Each wall is flat, endless, passes through zero and stands at right angles to its row. A trip goes straight from one point to another. Which walls does it cross, in order?

Walls:
(1): [-14 -30 -56]
(2): [-16 -41  61]
(3): [-44  28  -9]
Trips:
[-32 -55 -72] to [ 5 56 51] => 1, 2
[ 16 -16  48] to [-21  34  27] => 3
[-80 -12  45] to [-43 -33  -5] => 1
[17 -3 51] to [-41 -21   1] => 3, 1
[44 23  3] to [ -2 -60 -30] => 1, 2
[-12   9 -47] to [-31  36   9] => 1
[ 55 -47  32] to [-28  38 -30] => 2, 1, 3
[-22   6 -26] to [53 29 27] => 1, 3

Walls:
(1): [-40 -57  21  13  50  41   2  -2]
(2): [-37   7 -83  -6 -16   6 -57  82]
(3): [-46  14 -12 -55  -8  34  44 -32]
Trips:
[ -5  31 -23   9  49 -45  17  13] to [-42  18  47  31  45  29  14  22] => 1, 2, 3
[ 24 -20 -46  12 -20 -33 -33   8] to [ -4 -51  -6  11  32 -27  17 -12] => 1, 2
[ -5 -13  -8 -81 -44  57 -19  27] to [ -5 -56  35  15 -36  17  28  19] => 1, 2, 3
[-13 -22 -19  14  -5  44 -43  50] to [ -4 -39  -8 -30  73 -11  62  11] => 3, 2
[ 31 -39  18  16   9  42  -2 -31] to [  0 -50  57 -53  11  -4  13 -12] => 3
[ 32  50  57 -28  41 -11 -31 -67] to [ 47 -10  20 -22 -17   0  69 -27] => none
[ -7 -59 -37 -14 -20 -71 -17  -3] to [-20  22  25  36  -7  24  15  87] => 1
[ 49 -61  62  33  35  13 -71  -6] to [-50 -12  39 -83 -46 -24 -76 -11] => 2, 3, 1
[-52 -34  67  34  12  15 -23  12] to [-16 -14  26 -14  27  49  -9 -42] => 3

Walls:
(1): [ -3 -30  14  -3  39   8 -18  23 -32  23  -2]
(2): [ 25 -33   1  -1 -58 101  38   9 -12 -35  22]
(3): [ 92  35 -40  -5 -19  -3  57  49   3 -41  18]
(4): [ 46  39 -41 -32  44  44 -22 -14   3 -14   9]
(5): [ -3  31 -30 -12   3 -14  23  38  49  28 -24]
Trips:
[ 60  14 -42 -19  -9 -58 -43 -26  17  16   9] to [ 20 -47  44  82  15  18   5 -69   7  32 -32] => 5, 3, 4, 1, 2
[-26 -28 -20   2 -35  21  40  34 -77 -26 -32] to [ -8  -7 -16 -24  35 -87 -68 -14   4  19 -53] => 3, 2, 5
[ 35  -2 -74  13  41 -45  -6   2  25  78 -39] to [ -39  -45   38  -34   34   11  -77  -45 -104  -42    1] => 3, 5
[ 17 -35 -18 -17  33 -16  20  -1  -7 -72 -37] to [-44  -3   5  50 -72  55  39 -52 -56  33 -16] => 1, 4, 3
[-118   39   49   39  -17  -53  -26   18   -8  -10   16] to [ -5 -32  37  29  -5  32 -44  -2 -73  45  22] => 1, 2
[-74 -95   1   5  97 -10  11 -10  35  -1   8] to [ 25  42  -9 -14  29 -13  -1  56  -8  29 -58] => 5, 4, 3
[ -6   0  43  38 -37 -22  52   8  65 -32 -16] to [-15  62  37 -19 -21  58 -22 -16   7 -10 -43] => 3, 4

Walls:
(1): [ -1  10 -10  10   8  53 -25  42   8  12  -7 -14  -8 -44]
(2): [-41  32 -26 -28  30 -45 -57   5   1 -17  50  50 -43 -29]
(3): [ 12  17 -46  45  -6 -28 -21  30  33   0 -49  68  -8 -30]
(4): [ 26 -18 -51  -3  -7  20  18  27 -24 -30   2 -61  12   5]
(5): [ 15 -21  22  -4 -37   8 -10  22  16   1  13   1  60   9]
Trips:
[ 25  16  -8  19 -15   9 -41  17  15 -12  25  11  29  17] to [-37   4  30 -42  19   6  75 -25  63 -62  51  43 -66  35] => 4, 1, 3, 5
[ 53  -1  -2  -5  47  57  25   2 -25  -4 -24  62  -5 -15] to [ 62 -22  -2 -42 -29 -58   7  36  25  63  -9  19 -32 -18] => 5, 2, 1
[  30  -28   22  -78  -30   20  -48   71   51  -27   49 -110    8   76] to [ 38 -13 -58 -19  47  41  26  37  29 -11 -26  29  19 -23] => 3, 5
[-32  13 -42 -13   0 -54 -88   7 -77  64 -24  -8   7  -3] to [ 30  37   1  66  10  -8  -6   3  -6  10  55 -23  17 -41] => 4, 5
[ 10 -28 -75 -13  28  47  -9 -16 -22  45  13  87  45 -39] to [-20  34  82 -26 -93 -31 -57 -45 -48  88  -6   9  -8 -47] => 3, 1
[ 31 -17  -7 -50 -58 -62  27 -23 -22  44 -20 -55  -2 -48] to [-19  63  86 -33  -2   2  21 -18 -14   2   8  46   8  49] => 4, 2

Walls:
(1): [-60  43   8  28  30  43  -4  57  -1  24 -46 -14   3  42  10 -32  17  52
 -29 -21]
(2): [ 12 -23 -29  38 -14 -10  46 -22 -13  38 -94 -23 -29 -11   3 -36 -30 -56
  57  -3]
(3): [ 20  14 -55  38   0 -39   9 -60  46 -33  54  -4 -47 -38 -42  17 -18  38
  35 -10]
(4): [-12 -34  36  -6 -34 -24 -16  22 -45  27 -70 -18  48  -9 -54 -51  60   4
  63 -11]
(5): [-11 -45   5 -14  66 -40 -53  53 -15  58 -32 -32 -36 -60  12  18 -44  28
 -31  -1]
(6): [ -7  49  27  40  -2 -11 -14   4  -4 -18 -25 -33 -20 -27 -41  38  30  13
 -43  43]
(7): [ 51 -63  -5 -19 -37  -8  22  50  56  37 -51 -48  25   4   6  10  33  15
  -2 -42]
Trips:
[ 20  41 -32  71 -17  -4   7  89 -17 -38 -30 -34 -25 -17  30 -27 -24  18
 -12 -43] to [ 40 -82 -20 -17   2 -33  50  -2 -32 -13  -2  19  43 -15   0  31 -47  94
  20  -9] => 6, 4, 1, 2
[ 34  35   4  18  69  14  10  18 -17  60   1  30  42 -55 -45 -83  20 -30
  30 -14] to [  0  15  -3  25  19  -5 -32 101   7  10 -48  53   8  19 -48  43   4  51
  20   7] => 6, 7, 2
[-47  37 -66  -7  65  35 -37  34 -15   9 -15 -70 -23  75  16 -22  -4   9
 -36 -37] to [ 13 -28   8 -27 -69 -57  27   3  -9  42  44  12 -61  48  -8  80 -18 -44
   1  14] => 7, 1, 2, 3, 5
[   2   77    6  -14   16  -63   17   51    5  -29  -17  -56    7   46
   -2  -15   54  -66 -106   27] to [ 25 -31  -3  22  -9 -19  72  -7  17  32 -11  35 -80  62 -21 -45 -72 -22
  -4 -19] => 2, 6, 3, 1

Walls:
(1): [ 74  -5  -4 -64  52 -48 -40 -41 -82  44  11  42  37 -67 -11   5   0 -19
   4 -43  93  35  20 -78  11  -2  12 -33   5  35 -33   7]
(2): [-27  -1  -4  10  61 -13 -12 -42 -29  -7  -2  30  21  -8 -10 -20  -6  40
  -2 -51  47 -64 -18 -32 -59   5   4  -3   4  64  -6 -16]
(3): [  9 -23 -40  -6  21   9 -38  50 -14  -6 -10  11  21 -16  59  71 -64  44
  -6   6  -3  36   7  51  53 -25  21 -16  10  71  26   6]
(4): [-70 -13 -41  -7  32   5   9  21  -3  38  86  18  26 -43 -54  20  45 -49
   8 -23 -21 -43   9  72 -34 -33  15 -21  20  20 -31   4]
(5): [-52 -35 -29  27 -29 -21  65  -6 -26 -20 -28  41  61   8  69  42 -12  10
  33   9  67 -18  41 -10  23   6 -48 -79  26 -23  -1  57]
Trips:
[  5  35 -38  16 -22 -75  14 -50   0   2 -15  58 -30  30 -13  18  23   7
 -11  20  63 -40  19 -28 -39 -19 -67  85  -6  23  84  56] to [ 91   4 -33 -16 -45 -72  39  36 -17  12  15 -42  12  23  13  -9 -63   5
 -41 -17  27  23  -5  69  -9 -70   9 -39  -8 -28 -36  -5] => 3, 2
[-27  -8 -22  50 -10  40  -7 -19  10 -64  39 -29  16 -12 -78  12 -24 -23
  11   1  75  -4 -23 -35  -9  32  23  69  17  17 -79 -10] to [ 43  -2  38  58  49  59 -11  11 -11 -16 -18   9  -9  55 -29  30  51  65
   3 -12   6  12  55 -19 -14 -36   5 -29  -5  21 -28 -39] => 4, 3
[  0   9  -6 -24 -20  17   1   7  16  38  37 -38  -6 -86 -30  -4  28 -22
  82  11  -5 -45  67   2   2 -32  30  28  16 -25  22  22] to [-22  57 -17  32 -86 -15  31  26 -42  28  43 -35 -82 -82  57 -22 -38  11
  50  37 -19   5 -58  10  40 -71  43  63 -18   9  23  55] => 1, 3, 4
[-11  -6   1 -37 -25  54 -15   6 -60  -7 -13  -1 -25  -1 -33 -11  61  10
  15   5  53  49 -21  23  25  71  27 -74 -33 -55   0  -7] to [ 84 -22 -47  -7  13 -37  38   6  17  31  50  13 -68  34 -26  -3  11 -48
   3  -6 -48  13  62   3  12 -28 -14  32  13  18   6 -12] => 5, 4
